Rows are points. Each copy is the shape, with its points in the same order, turned, moved and blurred by noise. Say if it was mirrored as well.
In the rows, 128 means zero.

Shape (7 x 3):
[[ 43 136  82]
 [147 143 122]
 [ 98 164 146]
 [149 124  98]
 [111  81 132]
 [133 141 127]
 [146  98  95]]
Copy 1 (7 x 3):
[[ 70 169  49]
 [133 141 137]
 [ 87 173 137]
 [141 124 111]
 [ 85  91 113]
 [118 142 134]
 [135 102 103]]
Copy 1 is: only turned
Copy 2 (7 x 3):
[[ 48 167 106]
 [147 133 111]
 [130 154 141]
 [141 114  85]
 [101  86 127]
 [144 136 109]
 [125  97  82]]
Copy 2 is: only turned

Shape:
[[151  95 135 122]
 [ 33 109 103 115]
 [161 128 168 127]
 [162 152 113 176]
 [129 134 107 110]
 [144 131 141  99]
 [119 147 105 109]
 [126  46 139 105]
 [155 141 114 167]]
Copy 1 (9 x 4):
[[169 126 138 118]
 [ 60  62 104 116]
 [158 163 166 101]
 [139 184 137 170]
 [131 136 102 116]
 [141 142 123  93]
 [117 142  93 109]
 [179  67 138 109]
 [139 168 126 159]]
Copy 1 is: only turned
Copy 2 (9 x 4):
[[147  96 153 122]
 [ 42 115 102  99]
 [149 128 180 140]
 [168 123 117 182]
 [135 134 112 112]
 [141 137 155 107]
 [134 141 117 115]
 [118  56 170  88]
 [155 119 111 171]]
Copy 2 is: only turned
Copy 3, 9 rows:
[[ 91 100 125 138]
 [166  78 130  51]
 [ 98 135 158 155]
 [150 133 106 181]
 [125 128 109 114]
 [ 96 141 136 120]
 [132 139 109 102]
 [ 69  53 130 113]
 [140 127 109 172]]
Copy 3 is: mirrored
Copy 4 (9 x 4):
[[160 103 146 134]
 [ 47  64 116 131]
 [153 148 166 134]
 [145 164 102 167]
 [123 120 112 120]
 [146 125 149 107]
 [111 122 104 104]
 [153  51 172 140]
 [145 154 111 159]]
Copy 4 is: only turned

Shape (14 x 8):
[[107 144 130 176 110 154 134 120]
 [ 97 145  13 104 148 121 157 160]
 [120 157  58 114 105 105  91 162]
 [116 128 163 136 171 122 113 118]
 [117 159  93 122 127 159 134 120]
 [105 134 143 129 107 109 108 112]
 [122 145 164 134 114 107  93 123]
 [147 143 155 139 155 204 172 142]
 [ 92  88 158 111 117 115 171 148]
 [111 102 157  98 106 105 147 166]
 [ 92 119 151  89 108 131 111 159]
 [117 145 142  92 184 209 119 120]
 [106  20 121  99 108 115 121 119]
 [131 153 107 125 120 128 183 123]]
Copy 1, 14 rows:
[[ 94 157 148 157 118 130 145 106]
 [ 99 137 114  37 181 188 172  94]
 [139 156 144  50 138 151 121  76]
 [115 112 129 146 149 102 110 150]
 [107 153 106 117 127 161 142 112]
 [111 125 136 120 104  95 117 106]
 [131 137 146 126 108  91  99 123]
 [116 143 122 177 119 174 161 180]
 [ 87  80 158 105 101 112 163 156]
 [117  95 166  88  91 112 148 155]
 [105 103 154  89  86 134 101 141]
 [106 114  83 155 130 186  97 171]
 [124  18 165 107 109 129 148  92]
 [110 147 110 103 122 130 185 132]]
Copy 1 is: mirrored
Copy 2:
[[131 137 119 179 114 106 140 131]
 [ 98 144   8 115 115 107 139 167]
 [108 125  44 123  87 157 112 120]
 [131 108 136 149 178 137 113 130]
 [140 168  85 142 121 113 126 146]
 [101 117 133 142 136 124 116 105]
 [113 117 138 158 125 166 116 102]
 [188 175 143 148 145 125 176 186]
 [ 83 103 154 113 129 122 181 159]
 [ 91  96 142 115 121 158 178 147]
 [ 88 129 142 120 123 158 131 158]
 [153 190 139 119 171 145 106 188]
 [110  58 151  65 104  96 126 160]
 [125 151  93 129 138 104 183 119]]
Copy 2 is: mirrored

Shape:
[[127 185  90 160 174 154 110 172 100]
 [ 97 149 169 119 106  99 108 151 100]
 [153  92 112 111 115 132 138 183 126]
 [162 125 135 133 180  75 114 136 112]
 [102 116 100 107 160 145 122 123 166]
 [128 122 147 147 177  94  69 154 113]
 [ 79 132 166 135 155 152  66 176 115]
 [ 89  88  78  79  88 150 123  79 166]
 [ 94 159 137 153  86 125 141 124 165]
 [ 81 101 170 164  98 149 141 149 109]
 [158 151  79 156 100 140 123 102 162]
 [155 150 121 126 112 140 134 135 103]
 [ 92 155 161 108 164 164 101 101 174]]
Copy 1, 13 rows:
[[200 157  69  99 145 139 104 138 130]
 [115 147 150  99 131 108 100  86 136]
 [165  82 146 114 120  92 122 168 145]
 [146 138 125 132 169  92 144 138  75]
 [113 117  93 114 117 144 162 167 147]
 [120 133 110 120 184 118  97 138  92]
 [112 132 114  89 178 152  72 128 156]
 [ 85  72 109 115  51 153 176 136 149]
 [123 167 135 149  76 144 115 114 159]
 [125 107 153 154 140 141  97  92 187]
 [165 132 113 151  61 164 135 146 101]
 [179 126 143 110 109 134 135 116 122]
 [ 92 165 121 100 141 191 158 148 152]]
Copy 1 is: mirrored
Copy 2 (13 x 9):
[[213 123  98 140 172 122  89 134 146]
 [145 103 163 139 113  88 133 146  97]
 [131 135 106 107 135 164 119 181  81]
 [152 171 136 120 185  94 111 127  66]
 [119 119 119  77 190 126 133 155 149]
 [159 120 151 115 189  82  82 143  74]
 [171  69 173 123 166 100  88 180 118]
 [ 72  90 116  44 135 149 161 126 149]
 [ 91 113 122 153 123 104 128 134 159]
 [113  65 157 171 146 146 137 156 106]
 [ 99 146  95 111 140 146  90  95 154]
 [150 143 131 128 123 150 122 121 120]
 [124 118 186  94 181 104 118 152 183]]
Copy 2 is: mirrored
Copy 3 (13 x 9):
[[161 160  54 150 139 143 158 136  77]
 [124 168 165 134 121  82 159 130  85]
 [157  82 116 113 124  83 143 168 108]
 [173 147 118 140 190  80 126 122 130]
 [ 99 111 100 110 140 139 131 128 143]
 [139 171 120 140 184  93 103 148  96]
 [100 169 139 131 152 137 128 174  59]
 [ 72  71 125  94  80 116 110  88 148]
 [111 152 137 159  72 114 158 135 149]
 [ 99 111 166 188 108 107 153 161  89]
 [160 123  86 147  72 123 109 111 156]
 [176 119 123 138 107 113 148 117 101]
 [ 98 158 149 116 139 183 129 124 140]]
Copy 3 is: only turned
Copy 4, 13 rows:
[[ 98 200  89 161 151 154 113 163 103]
 [141 120 168 146 110 107 133 175  91]
 [124  97  82  98 138 132 149 184 127]
 [160 129 108 146 195  95 110 159 125]
 [ 76 121 122 121 153 116 114 141 175]
 [148 125 139 157 189 125  80 188 115]
 [104 136 182 148 143 171 100 199 111]
 [ 56  69 114  94  84  90  99 107 163]
 [127 132 136 166  67 100 130 157 156]
 [119  78 144 178 102 151 156 172 121]
 [134 137  67 135  85 118  91 117 158]
 [140 134  98 131 118 130 137 130 110]
 [108 148 188 137 136 140 100 125 180]]
Copy 4 is: only turned

Shape:
[[156 141  80 155 131 108 138  88 107 122 129]
 [120 133 139 101  82  75 128 117 155 122 105]
 [134 124 162 129  72 175 115  88  90 129 118]
 [118 110  92 124 100 140  96  95 103 116 124]
 [139 140 115 148 142 203 155 136 158  90 133]
 [134 147 136  69 137  99 107 109  83 129 121]
 [158 123 128 141 101 127 135 112  82 136 138]
 [121 151 138  86 127  82 128 166 125 178  97]
 [ 86 128 147 170 143 169 180 101 143  88 130]
 [125 137 142 165 106 121  82 121 103  93 129]
 [120  72 131 168 143 179 180 137 152  64 162]
 [ 99 147 101 145 118 179 186 144 122  96 179]
 [ 78  95 117 179 152 168 173 125 177 132 163]
 [158 167 177  78 115 112  90 114 147 123 169]]
Copy 1, 14 rows:
[[144 140  78 160 150 140 141  76  89 106 149]
 [129 144 116 140  88  92 120 104 125  90  85]
 [130 150 140 123 108 194  91  91  84 131  97]
 [119 124  81 131 128 161  80  91  95 102 118]
 [156 121 146 151 193 192 132 109 144  76 113]
 [137 160 109  75 119 105 103 106  78  96 137]
 [140 143 117 145 111 158 121  97  73 120 147]
 [142 164 119 105 117  71 127 164 115 126 120]
 [ 90 108 164 152 187 167 146  79 123 107 102]
 [115 157 132 171 141 138  68  84  86  98 127]
 [111  58 176 173 171 185 132 105 129  68 137]
 [ 88 139 139 149 168 195 160 121 136  69 145]
 [ 88  76 144 166 179 164 141 109 178 126 132]
 [160 180 157  94  96 117  87  79 146  84 147]]
Copy 1 is: only turned
Copy 2 (14 x 11):
[[165 153  77 152 121 134 148  80 109 125 138]
 [157 141 139 118  66  81 151 100 142 149 100]
 [144 124 164 122  61 156 111  88  78 123 166]
 [124 121  92 122  77 141 118 103 101 125 129]
 [147 124 155 144 151 184 154 132 139  81 134]
 [152 155 115  80 112  95 121 104  78 166 130]
 [165 131 120 151  86 129 136 108  84 138 172]
 [144 163 155 130 113  79 153 135 104 201  98]
 [126 108 170 150 144 139 166  72 119  63 135]
 [137 156 125 140  81 107 101 115  94  82 143]
 [149  56 150 158 141 141 169 123 124  49 138]
 [108 124 140 138 138 157 200 128 125  87 179]
 [ 95  73 153 187 160 131 163  97 157  93 138]
 [170 155 153  68 104  95 100 127 148 150 167]]
Copy 2 is: only turned
Copy 3, 14 rows:
[[120 140  89 134 157  98 119  81 122 110 144]
 [123 118 138  63 106  58 135 134 139 107 111]
 [133 114 167 124 102 137 120 107  58 130 110]
 [127  97 116 109 129 122  89 122  95 113 136]
 [130 144 133 144 112 198 139 112 160  94 121]
 [108 141 161  63 181 101 126 131  93 122 137]
 [134 131 131 141 142 101 138 117  85 128 129]
 [111 168 131  50 144  76 152 167 141 160  98]
 [ 56 111 140 155 101 147 146 107 155  89 110]
 [120 138 153 142 120  93  86 134 119 108 144]
 [110  77 142 183 116 171 152 140 181  83 133]
 [ 95 129 105 146 100 177 171 131 133  92 167]
 [ 71  84 106 161  94 159 146 124 195 138 129]
 [140 153 206  66 125 102 137 108 140 140 174]]
Copy 3 is: only turned
Copy 4, 14 rows:
[[163 146  97 129 158 110 161  65 109 131 145]
 [116 129 106  75  91  96 124  79 144 123 100]
 [ 97 126 137 132  94 171 100  53  88 118 158]
 [152 144 111 116 122 162 128  67  85 136 110]
 [127  75  90 168 159 171 132 116 136 109 143]
 [112 155 127  68 151 112 107 100  78 120 125]
 [137 138 126 133 113 114 134  78  89 123 165]
 [ 86 135 103  84 120  73 115 134 117 165 116]
 [104  85 142 161 149 169 186  86 149 103 121]
 [134 173 136 155 114 140 109  85 121 106 109]
 [169  47 148 175 139 168 161 120 144  85 127]
 [131 101  97 149 125 180 189 149 113  90 155]
 [145  74 137 162 138 174 195 129 169 158 126]
 [118 153 130  68 130 128  71 116 158 105 167]]
Copy 4 is: mirrored

Shape (17 x 12):
[[ 85  98 133 139 133 130 159 158 107  73 151 145]
 [119 125 156  94 112 132 100 106 134 121 153 105]
 [159 177 101  82 128 100 115 131 100 162  90 170]
 [161 180  73 112  76  89 124  82 139 132  86 146]
 [174 137  81 112  81  92 153 116 109 154  79 165]
 [143 161 119 126  91 109 110  90  87 138 118 205]
 [154 146 114 173 158 118 130 160 138 157  91 130]
 [ 90  57 111 183 166 157  99 164 139  90 148 135]
 [129 145 110 166 135  96 152 143 184 147  78 171]
 [170 127 139 105  81  93 101 137 126 148 158 143]
 [145 147  81 101 135  80 124 130 146 186  95 167]
 [ 86 121 109 159 112 117 100 178 107  97 126 134]
 [152 116 131  97 109 119  99 141 100 100  72 187]
 [125 112 128 186 168 114 135 158 131  98 120 120]
 [103  96 167 114  97 105 100 110 105 168 129  98]
 [136 101 130 108 120 104 108  98  95 133 151 117]
 [105 103 118 160 127 188 136 171 118 108 129 145]]
Copy 1, 17 rows:
[[110  85 142 106 139 128 127 142 131  67 186 134]
 [127 104 173 137 138 138 111  89 164 133 121 143]
 [148 142 117 161 114  93 187 132 123 172 117 179]
 [154 170  87 161  72  79 148  80 145 140 114 152]
 [150 132  87 129  62  84 178 103 112 157 129 146]
 [152 149 153 154  70 100 144 107  95 146 150 194]
 [146 139  97 118 139  91 116 171 114 168 141 113]
 [137  50 113 119 164 131  49 162 113  97 179 130]
 [126 164  72  81 122  75 109 146 126 150 147 159]
 [154  97 165 130  95  95 142 104 169 179 150 148]
 [124 134  76 138 122  79 154 120 130 192 136 179]
 [120  83 134 146 115  89 101 176 138  92 153 136]
 [177  96 138 116 109  88 157 131 104 111 106 185]
 [141 113 118 108 163  94  96 157 116 110 175  99]
 [ 87  81 180 130 117 108 106  90 126 163 108 125]
 [128  85 160 150 128 117 129  79 120 146 148 130]
 [134  86 119 112 117 162 100 179 119  99 154 133]]
Copy 1 is: mirrored
Copy 2:
[[122  97 111 167 148 112 177 155 133  95 170 119]
 [128 137 152 106 113 126 103 126 110 112 153 124]
 [142 151  99 152  85 115 129  78 114 139 115 219]
 [ 98 198  98 152  66 118 117  61 165 128 134 173]
 [120 153  90 161  61 128 159  44 153 146 152 179]
 [117 135 126 206  74 135 105  77 127 110 151 181]
 [150 142  93 164 125 145 148 128 160 204 119 161]
 [108  49  96 155 175 152 137 164 166 141 128  97]
 [ 94 157 115 174 124 134 153 125 190 195 152 188]
 [144 120 116 118  51 140 105 120 132 131 177 161]
 [110 145  82 137 100 122 126  80 137 174 145 218]
 [100  96  86 168 105 124 146 169 130 131 124 119]
 [129  91 145 162  67  99 151  93 154 116 112 182]
 [146 118 102 174 152 123 147 161 174 168 141 119]
 [119 115 144 125  88 114 112 111  82 168 162 106]
 [145 111 110 129 110 105  97  95 111 123 163 121]
 [120  93 113 161 142 176 179 145 137 125 123 120]]
Copy 2 is: only turned
Copy 3, 17 rows:
[[111  98 137 150 142 150 180 153 107  83 134 136]
 [126  89 145 133 107 118 134 115 119 158 163  86]
 [179 155 125 111 131 104 101 112  87 188 100 152]
 [136 149  59 112  98  89  92 104 129 185 124 164]
 [166 123  66 105 113 116 129 114 108 190  95 185]
 [141 112 126 148 115  98  98 104  83 174 131 204]
 [165 136 107 173 168 144 125 128 150 165  80 126]
 [103  61 156 158 167 184 124 158 162  82 106 118]
 [130 149 108 150 168 108 149 114 182 161  79 166]
 [166 100 147 139  62 123 135 124 127 181 124 139]
 [154 147 123 101 128 112 115  89 131 185  61 148]
 [103 111 136 158 129 143 127 189 117 121 100 131]
 [174  90 131 105 147  93 113 166 107 155 127 175]
 [143 105 115 185 163 144 144 145 151 100  98 114]
 [117  55 137 151 106 110 149 121  96 191 112  86]
 [144  67 127 136  99 125 124 103  93 143 124 110]
 [114  98 134 151 174 193 145 165 128 132 138 142]]
Copy 3 is: mirrored
Copy 4, 17 rows:
[[140 120 147 131 108 120 128 175 114  46 160 138]
 [ 87 146 158 105  89 122 108 124 141 120 131 109]
 [122 135  98 146 141 110  82 133 155 156  84 190]
 [ 96 166  84 197  83 110 100 116 161 128  60 160]
 [139 116  94 194  83 105 107 141 163 143  70 184]
 [116 145 122 183  99 126  85  99 118 131 116 210]
 [155 135 113 173 163 131 159 147 132 140  96 124]
 [125 107 114 121 121 149 182 172  55  76 166 100]
 [134 154 118 183 140 136 190 154 144 111  75 172]
 [126 164 138 133  72  94 113 145 141 166 132 154]
 [108 135  87 150 134 101 148 141 166 154  82 193]
 [106 139 115 168 128 122 122 193  95  89 163 127]
 [121 123 133 143 104 132  81 171  90 127  76 185]
 [154 134 132 156 149 113 163 162  95  83 124 103]
 [ 72 102 178 147  99  97 126 132 142 152 146 120]
 [107 110 137 130  87  84 109 112 120 128 134 129]
 [148 106 122 144 115 179 131 170 107  88 159 119]]
Copy 4 is: mirrored

Shape:
[[144 105 149 170  96  90 124 176 127 153  92  95]
 [168 112 137 126  94 148  89  92 127 101 180 147]
 [129  84 105 152 137 100 138 149  92 118 125  76]
 [159  99 163 149 101 139 126  98  88 106 133 110]
 [137 164 110 104 190 180 157 137 152 102 124 138]
 [110  88 107 166  95 116 145 167 116 106 111 131]
 [107 116 119 165 102  74 123 160 136  75 105  90]
 [107 126  68 117 197 169 129 167 118 115 168 137]
 [108 145  74 105 154 176 195 126 153 145 163 110]
 [136 133 105 112 151 201 130 148 153 123 120 190]
 [186  87 126 102  84 147 109 134  96  89 107 125]
 [128  95 143 132 135  78 159 182  78  83 125 147]
 [ 89 136 123 116 155 183 142 139 119 135  97 139]
 [152 112 109  96 102 118  97  75 121 141 125 154]
 [ 98 166  97  98 134 163 137 178 130 141 149 129]
 [155 108 101 172 120 104 142 158 121 127 136 112]
 [184  22 164  98 110 136  95 113 138 102 174 131]]
Copy 1 (17 x 12):
[[183 147 186 154  93  92 129 152 138 187 126 161]
 [158 101 155 133 178 179 131 109 117 130 139 107]
 [174 149 141 155 130  75 169 151 173 137 124 117]
 [187 108 172 136 128 137 136 142 129 128  98  79]
 [103 135 131 119 108 142 145 128 149  42 124 179]
 [179 150 131 172 119 125 135 171 176 161 108 154]
 [169 138 144 186 119  73  84 167 168 150 152 136]
 [121 162 105 114 164 129 181 148 175  76 136 182]
 [ 70 131 105 163 116 127 196 127 134  93 102 165]
 [127 145 125 113 127 203 129 125 148  88 102 190]
 [183 145 161 134 105 178 137 127 161 131 133  83]
 [196  95 124 109 105 103 148 189 199 150 149 143]
 [126 160 123 112 114 131 136 174 130  87  79 163]
 [166 136 106 111 130 152 126  83 106 145 120 101]
 [ 99 164 112 137 121 137 167 176 124 113 149 179]
 [178 135 150 172 131 103 159 131 156 142 132 161]
 [150 115 186  94 180 172 133  90 192 171 118  74]]
Copy 1 is: only turned
Copy 2 (17 x 12):
[[131 163 109 130 124  86 172  90  89 149 140  70]
 [120 117 184 151 159 160 104 122 114 103 174 106]
 [ 84 168 114 107 155 105 167  91 151 158 149 102]
 [ 74 146 161 139 151 159 149 110  95 135 139 100]
 [138 115 114 109 147 140 111 170 178 111  73 130]
 [ 98 145 111 125  93  91 132  88 136 152 147 115]
 [111 127 153  97 112  69 174  96 137 172 156  89]
 [128 162  96  93 148 137  98 150 215 105 137 143]
 [150 139 115 107 163 153  94  84 196 131  70 142]
 [140 120 100 149 121 138  70 170 152 108 109 131]
 [ 74  92 117 125 146 148 113 129  95 139 166  80]
 [ 90 124  87 104 124 106 185 116 126 127 175 156]
 [131 154 104 126 114 149 110 156 150 161  89 138]
 [134 119 145 149 193 136  87 126  93 160 163 123]
 [177 151 100  80 121 152 100 121 158 133 118 132]
 [108 158 123 115 146  88 143  88 127 119 145 104]
 [ 96 103 127 202 176 178 150 112 139 112 201  73]]
Copy 2 is: only turned

Shape:
[[148 104 138 132 122 125 166 160 104 154 166 175]
 [130 100  98 154 144 105 153 131  88 191 158 169]
 [133 137 160 144 137  87 112  92 104 126  97  75]
 [101 128 105 104 101  89 167 115  99 143 150 180]
 [132 145 159 129 102 112 143 160  96 176 132 127]
 [120 154 140 114 182 108 130 132 120 116 113  97]
 [104  81 143 107 131 107 138 126 147 161 145 144]
 [144 149 104 105 141 119 130 125 145 137  90  84]
 [119  73 115 102 139 182  94 123 115  77  39 159]
 [158  64 106  97 122 201 119  81 132  50  79 131]
 [ 91  82 103 153 119 207 119 120 137  67  84 117]
 [115  87 108 121 115  91 134 178  76 145 193 147]
 [132 118 104 151 105  83 101 156 132 149 164 163]
 [138 175 173 138 165 135 114 115 128 113 114 121]
 [133  94 119 144 123  65 175 150 127 121 117 146]]
Copy 1:
[[160 145 147 150 135 147 147 111  73 163 170 126]
 [129 112 144 151 154 143 149  68  63 142 140 133]
 [137 135 145 131 138  98 146 152 136 114  46 125]
 [109 128 165 107  87 147 162 104  74 138 147 145]
 [157 128 143 122 131 115 162 123  93 192 108 112]
 [105 161 144 127 171 106 160 162 132 138  94 151]
 [146 115 165 124 133  97 138 109 125 135 163 154]
 [ 93 142 110 150 132 103 151 136 163 161  94 148]
 [101  66 101 149 134 162  94 217 149 124 146 162]
 [106 105 111 181 105 182  88 200 194  97 153 134]
 [108  90  69 125 138 152 130 193 171  93 167 101]
 [119 131 168 153 133  97 150 116  45 147 172  92]
 [126 145 115 127 117  86 116  97  58 142 144 124]
 [141 177 126 103 166 135 126 165 137 143  87 144]
 [144 134 124 162 106 107 184 129  79 116 139 159]]
Copy 1 is: mirrored
Copy 2, 15 rows:
[[151  95 155 122 122 115 146 116 119 129 183 181]
 [157  79 118 159 135 106 161  99  92 153 183 162]
 [140 163 156 168 149  83 157 101 115 115 102  83]
 [104 107 103 118 107  75 156  90 139 161 165 174]
 [145 141 138 128 107  74 145 153  97 115 156 147]
 [124 132 139 122 173 107 158 135 124 139 105 108]
 [132  98 149 141 113 117 105  98 125 163 158 126]
 [162 129 107 116 131 115 148 128 132 117  85  94]
 [ 95  90 149 122 151 144  85  58 122  75  43 165]
 [112 123 144 120 131 181 103  33 166  50  66 143]
 [ 74  89 140 166 127 179 117 108 153  50  75 139]
 [129  79 122 131 156  72 123 125 132 119 216 157]
 [165  97 118 182 132  83 124 134 150 131 158 163]
 [141 180 154 141 170 126 151 141 130 137  90 136]
 [143  70 167 133 115  70 168 105 148 129 136 138]]
Copy 2 is: only turned

Shape (16 x 12):
[[ 83 156  88 111  97 167 114  51 129 121 115  90]
 [ 70 135 113 106 100 161 114  95 114  84  81 136]
 [104 117 107 136 150 155 120  58 153 100  86  99]
 [115 107 127 162  95  61 115 178 105 145 201 112]
 [142 161 170 155 137 152 129 138 130 190 138 149]
 [111 123 155 122 179 133 144 106 138 158 164 179]
 [142 144 164 113 139  97 171 123 132 138 138 125]
 [138  78 145 124 155 138 166 110  68 160 139 141]
 [137  77 170 125  84  80 128 149 111 143 184 134]
 [178 124 121 111 159 129 120 121 122 143 144 165]
 [141 133 129 167 128 159 175 105 127 123 139 169]
 [132 133 111 119 152 116 177 118 112 169 132 170]
 [ 74 139 102 125 111 182 130 147 160 114 124  85]
 [ 76 157 111 159 128 148 112 124 135 123  77 110]
 [108 110 153 154  98  62 121 141 135 160 190 129]
 [122 146 166 152 129  84 119 158  90 126 213 117]]
Copy 1 (16 x 12):
[[140  94 100  84 101 163 145 106 120  71 106 147]
 [ 86  99  94 139  90 154 135 116 104  92  73 142]
 [140  86 107 131 122 174 145  83 137 112  96  96]
 [106  97 113 165 165  44 102 170 126 109 213 152]
 [135 149 181 141 140 121  86 115 110 163 156 172]
 [ 99 142 143 149 195 147  84  83 108 128 152 145]
 [106 162 141 126 168  95 124 116 110 136 145 108]
 [122 113 147 156 170 122 121  91  29 125 163 119]
 [ 70 101 125 137 149  56  89 133  88 127 205 122]
 [122 155 118 150 152 153  78 125  84 142 172 112]
 [101 147 156 169 123 155 138  90 111 122 174 137]
 [116 168 117 145 175 139 137 107  74 141 162 153]
 [106  84 149 126 129 155 150 174 142 104 105 152]
 [140  99 121 155 112 135 142 132 142 129  83 162]
 [ 91 102 116 135 167  54  96 127 138 127 200 155]
 [116 134 146 167 172  48  76 150 120  79 182 143]]
Copy 1 is: mirrored
Copy 2 (16 x 12):
[[121 140  84  74 108 160 115  84 105 125  89  76]
 [ 84 139 125  91 112 150 125 106  84  92  72 122]
 [118  96 119 118 130 130 111  85 122  97  79  71]
 [144 120 131 158  85 124 208 165  72 186 184 130]
 [141 159 111 174 125 122 115 131 155 173 125 166]
 [ 97 151 126 173 156 105 149  79 146 138 158 142]
 [137 134 151 133 127 125 187 113 168 155 122 140]
 [132 109 157 150 182 149 151  78 106 177 131 155]
 [109  97 163 136  98 143 182 144 110 191 181 156]
 [158 131 147 133 149 120 126 104 138 121 171 156]
 [138 120 113 175 118 160 145  74 137 115 121 163]
 [146 136 111 135 166 115 177  83 136 140 132 172]
 [107 145  84 131 127 177 140 161 110 105  97  84]
 [127 140  95 138 114 117 127 137  95 111  58 108]
 [115 114 121 152  80 103 194 138 112 194 175 132]
 [146 169 165 173  84 128 192 133  99 184 173 120]]
Copy 2 is: only turned
Copy 3, 16 rows:
[[111 133  61  94 153 122 122 110 179 135  71 175]
 [ 94  95 104 108 108 136 150  95 167 105  92 184]
 [120  86  96  93 147 103 117  91 167 127  75 120]
 [114 154 131 205 118 141  91 196 124 132 185 145]
 [137 192 141 129 126 135 124  72 107 135 163 120]
 [111 129 123 136 174 106 149  72 117 112 189 109]
 [139 138 160 111 169 138 151 137 116 125 162 121]
 [126  99 104 135 145 142 144 102  66 162 165 116]
 [124 115 152 173 143 161 103 156 115 149 200 166]
 [163 119 121 133 158 111 113  95  84  91 159 135]
 [169 134 121 164 134 129 173  76 127 138 132 124]
 [143 138 104 122 144  99 173 115  92 118 171 126]
 [123 139  75 104  94 152 127 115 204 106 134 129]
 [ 91 142 111 107  90 108 131 109 157 107  97 134]
 [105 148 157 192 143 115 103 160 143 142 192 148]
 [ 99 170 143 202 162 176 110 163 111 110 174 117]]
Copy 3 is: mirrored
